Every row gives one point. The last column is the point's height on a tilted bowl or saddle (a function of degree 2), plus a little noise. Along how many of its main directions does it bend up, bend down or stay straight?
In the rows, 128 means zero.

Points, 11 rows:
[[214 112 148]
 [127 134 113]
 [ 72  68 220]
 [137  96 160]
 [ 73 160 137]
 [136 139 104]
 [118 149 109]
 [ 96 109 139]
 [118 126 111]
 [150 131 103]
 [171 115 127]]
Directions: 1 up, 0 down, 1 straight

Points (16 x 4):
[[112 134 125 117]
 [156 132  53  73]
 [112 116 141 122]
 [ 80 118  99  86]
 [110 129 117 114]
 [ 72 114 173  95]
 [ 70 106  70  54]
 [108  68 105  91]
 [130 163 138 117]
 [139 126 103 115]
 [111  72 171 103]
 [197  87 194  84]
 [143 163 150 121]
 [124  96  75  90]
 [131 105 111 116]
 [122 126 140 125]]
Directions: 0 up, 3 down, 0 straight

Points:
[[115 131 174 105]
 [175 150 155 100]
 [148 127  90 112]
 [206  82 137  59]
 [151 132 156 112]
 [121 153  97 104]
 [134 138 101 113]
 [163 131  93 113]
 [135 189 120  91]
 [145  89 138  98]
 [156  89 184  75]
 [145 174 140 104]
 [213 137 128  83]
 [101 164 178  91]
 [157 173 145 102]
 [157 155 147 110]]
Directions: 0 up, 3 down, 0 straight

Points (24 x 5):
[[156 114 139 137 154]
 [125 145 124 148 112]
 [ 92 115 165 102 109]
 [133  90  85 112  79]
 [128 124 146 115 123]
 [145 149 137 200 119]
 [114 156 134  95  87]
 [113 118 137 150 141]
 [116 164 129 152  99]
 [200  92 138 155 216]
 [121 131 137 111 109]
 [ 73 170 130  84  72]
 [133 154 127 164 108]
 [114 132 158  86  92]
 [141  73 110 179 153]
 [222 180 117 188 103]
 [105 149 125 144 108]
 [ 93 186 129 168  74]
 [178  88  85 127 109]
 [ 94 106 134 105 102]
 [141 154 180 105 121]
 [ 91 124  11 119  96]
 [179 180 151 144 116]
 [166 110 113 170 143]]
Directions: 2 up, 2 down, 0 straight

Points, 22 rows:
[[121 144 148 128 159]
 [ 94 131 122 141 181]
 [137 196  79  68  76]
 [132 206 108 129 140]
 [ 86 124 151  90 191]
 [107 142  90 165 142]
 [170 171  91 154 129]
 [ 98 129 125 175 174]
 [141 114 124 166 131]
 [156 158 133 127 142]
 [102 149 152 121 178]
 [136 131 107 138 137]
 [155  74 160 143 112]
 [119  99  62 119 159]
 [206 133 137 164 161]
 [129 144 119  82 138]
 [123 127  95 145 138]
 [136 173  96 104 120]
 [121 111  29  79 175]
 [171 181 109 174 158]
 [ 92 119 179  75 162]
 [130 106  86  89 170]]
Directions: 2 up, 2 down, 0 straight
